Rows are points. The points of each table are mixes of a few directions, plus a little noise. Count the directions of each table, and those that both share. Where both have some left over, give the other angles between the two spaces (their principal angles), to ten degrees, smallest first.

First (6 x 3):
+0.71 +1.04 +1.78
-0.44 -0.66 -1.09
+0.90 +1.35 +2.22
-0.66 -0.98 -1.65
+0.99 +1.48 +2.43
-1.49 -2.22 -3.70
Second (7 x 3):
+2.94 +0.05 -0.56
+0.86 -0.14 -0.44
-3.09 -0.59 -0.38
+1.85 -0.99 -2.22
-1.24 +1.60 +3.18
+1.53 -0.23 -0.76
-2.86 +0.30 +1.17
Directions: first 1, second 2, shared 1

First (9 x 8):
+0.20 +0.83 -1.45 +0.38 +0.35 -0.09 +0.02 +0.18
-1.58 +1.74 -2.39 +1.40 -1.85 -1.07 +4.46 -0.64
+0.90 +0.94 -1.00 -1.38 +2.56 -0.08 -0.05 -1.04
-0.14 -1.13 +1.31 -2.48 +1.08 +1.74 -3.65 -1.07
+0.21 -0.42 +1.47 +2.57 -0.07 -1.47 +0.19 +2.63
+1.16 -1.47 +4.50 -2.07 +2.51 -1.45 +2.74 -1.50
+0.29 -0.74 +0.47 -1.03 -0.09 +1.06 -1.95 -0.36
+1.39 +0.39 -2.44 +0.59 -2.14 +0.66 +0.70 -0.11
-2.41 -0.13 -0.47 +2.02 -2.33 +0.70 -2.47 +1.91
Second (7 x 8):
+2.80 -1.90 +0.92 +1.74 -2.26 -1.33 +0.21 -0.32
-1.79 -0.36 +1.07 +0.47 -1.26 +0.67 -0.31 +1.30
+1.85 -0.43 +1.95 +0.14 +1.90 -1.03 +1.05 +1.21
+0.61 -0.89 +0.91 +0.83 -1.12 -0.36 +0.07 +0.45
-1.81 -0.67 +2.89 +0.65 -0.47 +0.48 +0.21 +2.87
+0.38 +2.00 -4.87 -1.80 +1.24 +0.35 -0.69 -3.97
-2.03 +2.25 -2.88 -2.02 +1.99 +1.21 -0.53 -1.53
Directions: first 5, second 3, shared 2; angles 40

First (10 x 12):
+0.85 -0.55 +2.18 +1.54 +0.04 +0.12 -0.64 +1.49 -0.87 +1.27 -1.39 +1.16
+1.58 -1.60 -0.13 -1.97 -0.79 +1.42 +2.08 +0.49 -0.63 -0.32 -1.44 -1.80
-0.19 +0.92 +1.46 +5.19 +0.86 +0.83 -2.07 +1.51 +1.71 -0.15 +2.13 +1.32
-1.51 -2.63 +0.51 -0.88 -1.80 -1.34 +2.19 +0.12 +1.30 -1.43 +1.44 -1.86
-0.18 -0.75 -0.26 +2.70 -1.40 +2.32 +2.82 +1.73 +0.90 -2.55 +0.49 +1.98
+1.33 +0.07 -1.06 -3.98 +0.27 +0.06 +0.44 -1.18 -1.83 +1.09 -2.29 -1.33
+0.89 +0.45 +0.04 -1.75 +0.62 -0.31 -0.74 -0.53 -1.49 +1.47 -1.77 -0.07
-0.40 +3.23 -0.16 +2.44 +1.65 -0.25 -2.85 -0.25 -0.94 +1.25 -0.52 +4.11
-1.09 +2.75 -4.19 -2.20 +1.14 -0.11 -0.74 -3.04 +0.94 -1.22 +2.06 -0.94
-1.26 -1.95 +1.59 -1.05 -0.58 -2.71 -0.46 -0.34 +0.88 +0.61 +1.25 -2.57
Second (9 x 12):
+2.12 -0.53 +1.60 +1.55 -2.72 -0.75 -3.44 +0.59 +0.73 +2.87 +1.82 -1.28
-2.26 -1.31 +0.32 -2.06 +2.72 +0.19 +4.84 +0.44 -1.67 -2.59 -3.59 +1.19
-0.95 +1.63 -1.78 +0.03 +1.90 +0.65 +0.13 -0.96 +0.52 -1.33 +0.65 +0.23
-0.53 +1.39 -0.51 +0.96 +2.24 +0.27 -1.32 -0.55 +0.98 -0.40 +1.20 -0.75
-1.18 +2.34 -3.92 -1.05 +0.87 +1.30 +1.55 -1.72 +0.18 -2.46 +0.46 +1.60
-1.16 -2.49 +2.49 -1.14 +1.66 -0.56 +3.18 +1.38 -1.53 -0.72 -3.31 +0.13
+2.24 -1.60 +1.54 +0.28 -4.50 -0.77 -1.48 +0.90 -0.30 +2.59 +0.39 -0.15
+1.58 +0.18 -0.23 +0.55 -2.94 -0.15 -1.96 -0.10 +0.44 +1.59 +1.47 -0.10
+0.12 +0.43 +0.43 +0.92 +0.83 -0.12 -1.46 -0.02 +0.63 +0.49 +0.89 -0.81
Directions: first 5, second 3, shared 2; angles 90

First (10 x 20):
-0.43 +1.70 +1.20 +1.09 +1.16 -0.93 -0.44 +0.76 +1.06 -1.30 +2.46 +1.14 +0.90 -2.26 -0.83 +3.05 +0.20 -2.45 +2.49 +0.34
-0.92 -1.14 -1.66 +0.37 -1.64 +2.24 +0.73 -1.39 -2.19 +0.85 -0.91 -1.13 -0.66 -2.70 +1.51 +1.24 -1.28 -0.91 -0.41 -3.65
+2.71 -2.26 -2.72 -0.56 -3.00 +1.48 +3.67 -2.59 -0.93 -3.01 -0.21 +2.56 +1.33 -0.53 +0.18 -0.63 -1.22 +0.73 -2.33 +0.52
-1.16 +0.33 +0.04 +0.08 +0.50 +0.51 -1.00 +0.88 -0.96 +1.81 -1.59 -1.31 -0.12 +0.10 +0.79 -0.90 +0.58 +0.34 +0.31 -0.79
-0.45 -0.68 -1.34 +0.43 -1.33 +2.16 +1.88 -0.61 -2.67 -0.27 -1.75 -0.02 +0.87 -3.34 +1.62 +1.88 -0.80 -2.38 -0.24 -2.07
+0.80 -1.06 +0.52 -0.16 -0.87 -1.05 -0.02 -2.42 +2.42 -1.38 +4.10 +0.03 -2.55 +0.30 -1.58 +2.27 -1.96 -0.08 -0.60 -1.27
-1.43 +1.03 -0.75 +0.35 +0.75 +0.76 -2.04 +1.57 -1.15 +2.61 -2.06 -1.12 +0.83 +0.49 +1.01 -3.03 +1.52 +2.21 +1.25 -0.63
+1.02 +0.12 +2.32 -1.28 +1.64 -2.78 -1.12 +1.03 +2.75 +0.30 +0.24 -0.47 -1.26 +5.22 -1.71 -2.36 +0.86 +2.05 -1.44 +3.68
+0.62 +0.76 -0.88 +0.20 +0.10 -0.78 -1.71 +0.02 +1.78 -0.12 +1.93 +1.24 +0.67 +1.75 -1.19 -2.96 +0.99 +3.71 +1.31 +1.02
-0.69 +1.16 +3.34 -0.46 +2.63 -1.62 +0.09 +2.73 -0.05 +0.52 -2.31 -1.01 +0.15 +1.05 +0.07 +1.51 +1.08 -3.21 -0.32 +2.87
Second (10 x 20):
+0.51 +0.18 +0.41 +0.10 +0.10 +0.00 +1.69 +0.37 -0.56 -1.52 -0.47 +1.13 +1.23 -1.33 +0.12 +1.80 -0.02 -2.38 -0.05 +1.19
+0.48 +0.10 +1.84 -0.25 +0.78 -0.55 +2.25 +0.92 -0.58 -1.65 -1.29 +0.61 +0.83 -0.98 +0.12 +3.06 -0.12 -4.17 -0.85 +2.10
-0.19 -0.15 +2.14 -0.61 +1.09 -0.98 +0.50 +0.83 +0.11 +0.19 -1.20 -1.13 -0.99 +0.93 -0.07 +1.58 -0.14 -2.30 -1.24 +1.16
-0.16 -0.09 +1.09 -0.35 +0.55 -0.52 +0.07 +0.40 +0.13 +0.26 -0.56 -0.73 -0.66 +0.62 -0.03 +0.61 -0.07 -0.94 -0.63 +0.47
-0.09 -0.02 -0.38 +0.06 -0.18 +0.12 -0.48 -0.20 +0.14 +0.35 +0.28 -0.13 -0.17 +0.20 -0.03 -0.64 +0.04 +0.89 +0.15 -0.44
+0.18 +0.20 -4.73 +1.27 -2.33 +2.05 -1.90 -1.96 +0.02 +0.35 +2.74 +1.81 +1.47 -1.30 +0.02 -4.17 +0.34 +6.02 +2.64 -3.11
+0.39 +0.10 +1.40 -0.16 +0.59 -0.43 +1.84 +0.75 -0.46 -1.37 -1.00 +0.51 +0.68 -0.83 +0.10 +2.45 -0.12 -3.36 -0.66 +1.69
-1.59 -0.62 +2.93 -1.38 +1.74 -1.81 -2.96 +0.71 +1.48 +3.88 -1.06 -4.58 -4.64 +4.78 -0.37 -1.35 -0.19 +1.36 -2.08 -0.60
-0.28 -0.10 +0.83 -0.33 +0.47 -0.45 -0.34 +0.28 +0.23 +0.60 -0.37 -0.91 -0.89 +0.87 -0.06 +0.09 -0.08 -0.22 -0.54 +0.13
+0.76 +0.43 -5.52 +1.69 -2.84 +2.58 -0.64 -2.09 -0.51 -1.12 +2.93 +3.43 +3.14 -3.00 +0.15 -3.39 +0.40 +5.10 +3.21 -2.63
Directions: first 5, second 2, shared 2

First (10 x 32):
+0.88 +0.15 +0.96 -0.73 +0.53 -1.10 +0.97 +0.83 -0.30 -1.70 +0.65 +1.72 -2.03 +0.99 +0.88 -2.19 +2.67 +0.75 +0.88 +1.42 -1.56 -0.58 -2.50 -1.19 -0.22 +1.69 -0.34 -0.22 -0.48 -1.87 -0.74 +1.11
-1.13 -0.69 +0.29 +0.42 +0.05 +0.52 -0.73 -0.37 -0.65 +0.82 -0.07 -1.05 +0.40 -0.15 +0.50 +0.23 -0.85 -0.31 +0.28 -0.48 +0.98 +0.17 +0.42 -0.52 +0.67 -0.02 -0.14 +0.91 +0.16 +0.75 -0.79 -1.16
-0.03 +0.08 +0.01 -0.08 -0.37 -0.34 +0.43 +0.24 +0.26 -0.27 -0.05 +0.39 -0.66 +0.18 +0.49 -0.72 +0.41 +0.37 -0.07 -0.17 -0.84 +0.29 -0.25 -0.48 +0.08 +0.58 +0.36 -0.29 -0.28 -0.25 -0.07 +1.14
+1.86 +0.87 -0.22 -1.65 +1.32 +1.60 -1.37 -0.62 -2.02 +0.84 -0.41 +0.12 +1.51 -1.13 -2.46 -0.35 -0.56 +0.37 +1.04 +2.56 +2.06 -2.05 -1.78 +2.14 -2.78 -1.61 -2.30 +1.09 +1.01 +0.38 -0.02 -4.85
+2.38 +3.03 -2.39 -3.62 -4.19 +1.06 +1.74 +0.51 +0.17 +1.89 -3.12 +2.56 -1.18 -2.30 -0.69 -6.47 -1.04 +5.07 -1.11 +0.82 -4.74 +0.55 -2.40 +1.06 -5.35 +1.15 +1.19 -1.79 -0.65 +1.94 +0.58 +3.32
-0.91 -1.01 +0.47 +1.83 +1.11 -0.76 -0.18 -0.07 +1.01 -0.95 +1.10 -0.97 +0.56 +0.92 +0.24 +3.20 +0.15 -2.15 -0.32 -1.14 +1.28 +0.39 +2.00 -0.18 +2.42 -0.62 +0.31 -0.13 +0.01 -0.68 +0.57 +0.25
+0.01 -0.83 +1.15 -0.02 +2.51 +0.85 -1.77 -0.63 -2.13 +0.09 +0.87 -0.92 +1.10 +0.12 -0.90 +1.22 +0.16 -1.37 +1.59 +1.72 +3.22 -1.73 -1.09 +0.43 +0.07 -1.00 -2.24 +1.97 +0.95 -0.35 -1.09 -5.11
-1.10 -0.48 -0.01 +0.41 -0.57 +0.34 -0.26 -0.22 -0.11 +0.80 -0.24 -0.81 +0.15 -0.22 +0.66 -0.02 -0.89 +0.00 -0.15 -0.96 +0.18 +0.58 +0.70 -0.58 +0.61 +0.19 +0.41 +0.37 -0.03 +0.83 -0.49 +0.11
-0.84 -0.19 -1.45 +3.59 -0.98 -2.31 +1.78 +0.38 +5.38 -1.85 +0.82 -0.71 +0.96 +1.13 -0.01 +6.33 -0.70 -2.85 -3.36 -4.46 -1.12 +2.77 +6.52 +0.89 +3.91 -1.52 +3.39 -3.42 -0.81 -0.60 +4.06 +6.67
-1.05 -0.94 +1.22 -0.11 +0.59 +0.19 -0.57 -0.01 -1.60 +0.21 +0.37 -0.36 -0.82 +0.40 +1.31 -1.43 +0.62 +0.13 +1.23 +0.61 +0.56 -0.36 -1.55 -1.62 +0.59 +1.19 -0.71 +1.48 +0.05 -0.16 -1.98 -1.51
Second (11 x 32):
-2.13 -1.60 -0.59 +0.52 -2.02 +0.47 -0.66 -0.81 -0.56 +1.87 -2.65 -1.85 +0.23 -1.74 +0.50 -0.82 -3.77 +1.31 -0.57 -2.33 +2.56 +0.57 +2.21 +0.14 +0.18 -0.78 +0.83 +1.02 +0.37 +0.97 -0.09 +0.43
-0.41 -0.31 -0.12 +0.10 -0.39 +0.09 -0.13 -0.16 -0.11 +0.36 -0.51 -0.36 +0.05 -0.33 +0.10 -0.16 -0.73 +0.25 -0.11 -0.45 +0.49 +0.11 +0.42 +0.02 +0.04 -0.15 +0.16 +0.20 +0.07 +0.19 -0.02 +0.08
+4.72 +3.56 +1.33 -1.17 +4.48 -1.05 +1.45 +1.79 +1.25 -4.14 +5.88 +4.10 -0.52 +3.85 -1.13 +1.84 +8.37 -2.90 +1.26 +5.16 -5.68 -1.26 -4.92 -0.31 -0.40 +1.72 -1.84 -2.26 -0.80 -2.16 +0.20 -0.95
+3.04 +2.30 +0.86 -0.76 +2.89 -0.67 +0.94 +1.15 +0.81 -2.67 +3.79 +2.65 -0.33 +2.48 -0.72 +1.18 +5.39 -1.87 +0.81 +3.33 -3.66 -0.81 -3.17 -0.20 -0.26 +1.11 -1.19 -1.46 -0.52 -1.39 +0.13 -0.61
-1.10 -0.83 -0.31 +0.27 -1.05 +0.25 -0.34 -0.42 -0.29 +0.97 -1.38 -0.96 +0.12 -0.90 +0.27 -0.43 -1.96 +0.68 -0.29 -1.21 +1.33 +0.30 +1.15 +0.07 +0.09 -0.40 +0.43 +0.53 +0.19 +0.51 -0.05 +0.22
-1.96 -1.48 -0.55 +0.48 -1.87 +0.44 -0.61 -0.75 -0.52 +1.72 -2.45 -1.71 +0.21 -1.60 +0.47 -0.77 -3.48 +1.21 -0.53 -2.15 +2.36 +0.52 +2.05 +0.13 +0.16 -0.71 +0.76 +0.95 +0.34 +0.90 -0.09 +0.39
-0.84 -0.64 -0.24 +0.21 -0.80 +0.18 -0.26 -0.32 -0.23 +0.74 -1.05 -0.74 +0.09 -0.69 +0.20 -0.33 -1.49 +0.52 -0.23 -0.92 +1.01 +0.23 +0.88 +0.06 +0.07 -0.31 +0.33 +0.41 +0.15 +0.38 -0.04 +0.17
+3.47 +2.62 +0.97 -0.86 +3.29 -0.77 +1.07 +1.31 +0.92 -3.04 +4.32 +3.01 -0.38 +2.83 -0.83 +1.35 +6.15 -2.13 +0.93 +3.79 -4.17 -0.93 -3.61 -0.22 -0.29 +1.26 -1.35 -1.66 -0.59 -1.59 +0.15 -0.70
-1.85 -1.40 -0.52 +0.46 -1.75 +0.41 -0.57 -0.70 -0.49 +1.62 -2.30 -1.61 +0.20 -1.50 +0.44 -0.72 -3.27 +1.14 -0.49 -2.02 +2.22 +0.50 +1.92 +0.12 +0.16 -0.67 +0.72 +0.88 +0.31 +0.84 -0.08 +0.37
-1.04 -0.78 -0.29 +0.26 -0.98 +0.23 -0.32 -0.39 -0.27 +0.91 -1.29 -0.90 +0.11 -0.85 +0.25 -0.40 -1.84 +0.64 -0.28 -1.13 +1.25 +0.28 +1.08 +0.07 +0.09 -0.38 +0.40 +0.50 +0.18 +0.48 -0.04 +0.21
-1.89 -1.43 -0.53 +0.47 -1.80 +0.42 -0.58 -0.72 -0.50 +1.66 -2.37 -1.65 +0.21 -1.55 +0.45 -0.73 -3.37 +1.17 -0.51 -2.08 +2.28 +0.51 +1.98 +0.13 +0.16 -0.69 +0.74 +0.91 +0.32 +0.87 -0.08 +0.38
Directions: first 4, second 1, shared 0; angles 30

First (8 x 32):
+3.32 -3.91 -3.45 -0.16 +0.32 -0.77 +4.65 +4.88 +1.70 -3.53 +1.05 -0.88 +4.35 -0.34 +3.31 +2.81 +1.54 -2.37 +0.49 +2.13 -2.70 +1.81 +2.19 +0.96 +1.82 -2.53 -1.28 -2.95 -0.04 -1.76 -5.17 -4.10
+0.30 -0.34 -0.30 +0.00 +0.02 -0.07 +0.41 +0.43 +0.15 -0.31 +0.10 -0.08 +0.38 -0.03 +0.28 +0.25 +0.12 -0.21 +0.05 +0.19 -0.24 +0.16 +0.20 +0.08 +0.16 -0.22 -0.11 -0.26 -0.01 -0.16 -0.44 -0.36
-2.37 +2.78 +2.47 +0.12 -0.23 +0.54 -3.32 -3.47 -1.21 +2.52 -0.75 +0.63 -3.09 +0.26 -2.35 -1.99 -1.08 +1.68 -0.35 -1.52 +1.91 -1.29 -1.56 -0.67 -1.29 +1.80 +0.90 +2.11 +0.03 +1.24 +3.67 +2.92
-0.89 +1.04 +0.92 +0.04 -0.08 +0.20 -1.25 -1.31 -0.46 +0.94 -0.27 +0.23 -1.16 +0.09 -0.87 -0.75 -0.40 +0.64 -0.13 -0.56 +0.72 -0.49 -0.59 -0.26 -0.49 +0.67 +0.34 +0.79 +0.01 +0.47 +1.37 +1.09
-1.06 +1.24 +1.09 +0.05 -0.10 +0.25 -1.46 -1.54 -0.53 +1.12 -0.33 +0.28 -1.38 +0.11 -1.03 -0.89 -0.49 +0.75 -0.17 -0.68 +0.86 -0.57 -0.70 -0.30 -0.57 +0.79 +0.41 +0.94 +0.02 +0.55 +1.63 +1.29
+2.70 -3.17 -2.80 -0.15 +0.25 -0.63 +3.78 +3.97 +1.38 -2.86 +0.85 -0.70 +3.52 -0.28 +2.68 +2.27 +1.25 -1.91 +0.39 +1.72 -2.19 +1.47 +1.78 +0.77 +1.47 -2.05 -1.04 -2.40 -0.03 -1.43 -4.19 -3.33
+0.47 -0.53 -0.48 -0.01 +0.04 -0.09 +0.63 +0.66 +0.23 -0.47 +0.14 -0.11 +0.60 -0.05 +0.45 +0.37 +0.21 -0.31 +0.05 +0.29 -0.36 +0.25 +0.30 +0.13 +0.24 -0.33 -0.18 -0.40 -0.01 -0.22 -0.69 -0.55
-2.46 +2.89 +2.56 +0.12 -0.23 +0.56 -3.44 -3.61 -1.25 +2.61 -0.77 +0.65 -3.21 +0.25 -2.44 -2.06 -1.14 +1.75 -0.37 -1.57 +2.00 -1.34 -1.61 -0.71 -1.34 +1.87 +0.95 +2.18 +0.02 +1.30 +3.83 +3.04
Second (11 x 32):
+0.59 -1.05 -1.25 -0.54 +0.82 -0.77 +1.29 +2.14 +1.13 -1.79 -0.54 +1.32 +1.13 -1.01 +0.66 -0.28 +0.21 -0.75 -1.06 +0.85 -0.86 +2.15 +0.43 +0.88 +0.90 -1.26 +0.04 -1.30 -0.03 -0.20 -0.66 -0.60
+0.47 -0.85 -1.03 -0.54 +0.84 -0.69 +1.15 +1.87 +1.17 -1.67 -0.62 +1.42 +0.91 -0.95 +0.45 -0.52 -0.05 -0.67 -1.24 +0.61 -0.74 +2.14 +0.28 +0.82 +0.83 -1.16 +0.13 -1.23 -0.03 -0.03 -0.40 -0.36
+1.32 -1.35 -1.01 +0.22 -0.29 +0.06 +1.61 +1.23 +0.24 -0.77 +0.81 -1.14 +1.52 +0.40 +1.26 +1.52 +0.60 -0.76 +0.80 +0.57 -0.87 -0.29 +0.84 -0.02 +0.41 -0.56 -0.64 -0.75 +0.00 -0.74 -2.17 -1.69
-0.82 +0.55 +0.05 -0.20 +0.20 -0.43 -1.06 -0.10 -0.47 +0.28 -0.47 +0.67 -0.58 -0.71 -0.35 -0.48 +0.64 +0.45 +0.00 +0.50 +0.36 +0.33 -0.21 +0.30 -0.08 +0.14 +0.22 +0.48 +0.05 -0.01 +1.02 +0.66
+0.96 -1.09 -0.94 +0.21 -0.34 -0.06 +1.05 +1.03 -0.17 -0.45 +0.75 -1.13 +1.24 +0.21 +1.14 +1.51 +1.01 -0.51 +1.07 +0.79 -0.66 -0.46 +0.79 +0.02 +0.28 -0.37 -0.61 -0.41 +0.02 -0.82 -1.82 -1.47
-5.07 +6.12 +5.60 +0.03 -0.05 +1.27 -6.74 -7.50 -1.67 +4.92 -2.08 +2.28 -6.86 +0.53 -5.52 -5.32 -3.65 +3.44 -2.07 -4.02 +4.11 -1.86 -3.73 -1.39 -2.63 +3.63 +2.34 +4.02 -0.01 +3.32 +8.44 +6.81
-0.94 +0.81 +0.44 -0.38 +0.56 -0.32 -0.92 -0.30 +0.23 +0.00 -0.91 +1.49 -0.92 -0.71 -0.87 -1.45 -0.49 +0.38 -1.12 -0.20 +0.44 +1.05 -0.59 +0.33 -0.02 +0.02 +0.58 +0.17 +0.00 +0.59 +1.67 +1.27
+0.18 -0.97 -1.61 -0.28 +0.26 -1.07 +0.22 +2.06 -0.43 -0.92 -0.04 +0.21 +1.14 -1.28 +1.15 +1.00 +2.32 -0.28 +0.84 +2.12 -0.63 +0.91 +0.83 +0.88 +0.63 -0.79 -0.41 -0.34 +0.09 -1.12 -0.95 -1.07
-0.09 -0.55 -1.17 -0.10 -0.03 -0.82 -0.33 +1.28 -0.90 -0.25 +0.14 -0.24 +0.70 -0.97 +0.90 +1.11 +2.33 +0.02 +1.26 +1.88 -0.30 +0.13 +0.67 +0.59 +0.30 -0.32 -0.42 +0.19 +0.11 -1.07 -0.66 -0.82
+0.56 -0.04 +0.53 +0.91 -1.38 +1.00 -0.10 -1.48 -1.33 +1.58 +1.56 -2.92 +0.10 +1.67 +0.48 +2.01 +0.52 +0.22 +2.34 -0.39 +0.23 -3.14 +0.35 -1.13 -0.76 +1.08 -0.74 +0.96 +0.04 -0.58 -1.40 -1.00
+2.84 -1.56 +0.39 +0.65 -0.57 +1.82 +3.83 -0.22 +2.19 -0.93 +1.41 -1.94 +1.61 +2.81 +0.70 +0.90 -3.45 -1.54 -0.82 -2.69 -1.10 -0.99 +0.33 -1.27 +0.16 -0.41 -0.49 -1.80 -0.21 +0.65 -3.06 -1.73
Directions: first 1, second 3, shared 1
